Every row gives one point. Each copy is the shape, with its points in the same order, turned, moved and blurred by noise. Is it also mirrored, or only turned?

Shape (8 x 3):
[[ 30 -40 -77]
 [ 62 -44  30]
 [ 76 -14  15]
 [ -9  43  19]
 [-39   8  13]
 [-10   1 -45]
 [ 57  30 -23]
 [-37  17  39]]
Copy 1, 8 rows:
[[-49  45 -90]
 [ 27 -37 -53]
 [ 38  -3 -51]
 [ -5  28  35]
 [-40   2  25]
 [-51  43 -24]
 [ 25  51 -35]
 [-24 -13  43]]
Copy 1 is: only turned
Copy 2:
[[-49 -51 -52]
 [-59   2  52]
 [-73  20  27]
 [ 19  52 -12]
 [ 40  14  -3]
 [  2 -10 -39]
 [-53  39 -26]
 [ 50  34  21]]
Copy 2 is: mirrored
Copy 3 (8 x 3):
[[ 82  -7 -26]
 [ 35  14  70]
 [ 34 -24  63]
 [-36 -15 -10]
 [-29  26 -18]
 [ 25   3 -42]
 [ 28 -61  10]
 [-54  31  -8]]
Copy 3 is: mirrored
Copy 4 (8 x 3):
[[-34 -71 -44]
 [-34 -61  65]
 [ -8 -81  61]
 [ 57  -3  25]
 [ 28  23  10]
 [ 12 -21 -32]
 [ 36 -76  14]
 [ 33  30  36]]
Copy 4 is: only turned

Shape, 11 rows:
[[-12  11 -21 -23 -25  17]
 [-11  20 -31 -36 -22  42]
 [  4   6  51   6  30  33]
 [-25   0 -21   4 -12 -11]
 [-31  18  41   3 -24  44]
 [ 15  14 -25 -13 -20  46]
 [-19  28  27  -2 -27  29]
 [  1 -87 -18 -17 -16 -68]
 [-16  10   1  17   8  45]
 [ 92 -55 -27  49   0  17]
 [ -1  23 -20 -25 -25 -21]]
Copy 1:
[[-14 -24 -14  27 -32  16]
 [ -3 -29 -33  40 -29  29]
 [ -8  11   0 -25  32  60]
 [-40  -9 -13   6 -23  -9]
 [-10  18  16  -2 -36  63]
 [ 17 -27 -26  10 -26  23]
 [ -4  13  20  13 -27  45]
 [-76 -93  26 -40 -13 -43]
 [-12   9 -29 -16 -12  34]
 [ 43 -52 -28 -93   4 -37]
 [-14 -25  11  40 -18 -20]]
Copy 1 is: mirrored
Copy 2:
[[ -4 -44 -11   4  12   1]
 [-12 -58 -12 -23  15   0]
 [ 11  34   2 -19 -40  -7]
 [-17 -18  -5  38  16   5]
 [  8 -18 -16  -3 -51  28]
 [  6 -35   2 -30  22  13]
 [ 10 -19 -27  -1 -28  25]
 [ 28 -17  36  95  42 -60]
 [-14  -2  14 -17 -12  22]
 [ 63  34  76  -4  72  11]
 [  1 -26 -36  21  34  -8]]
Copy 2 is: only turned
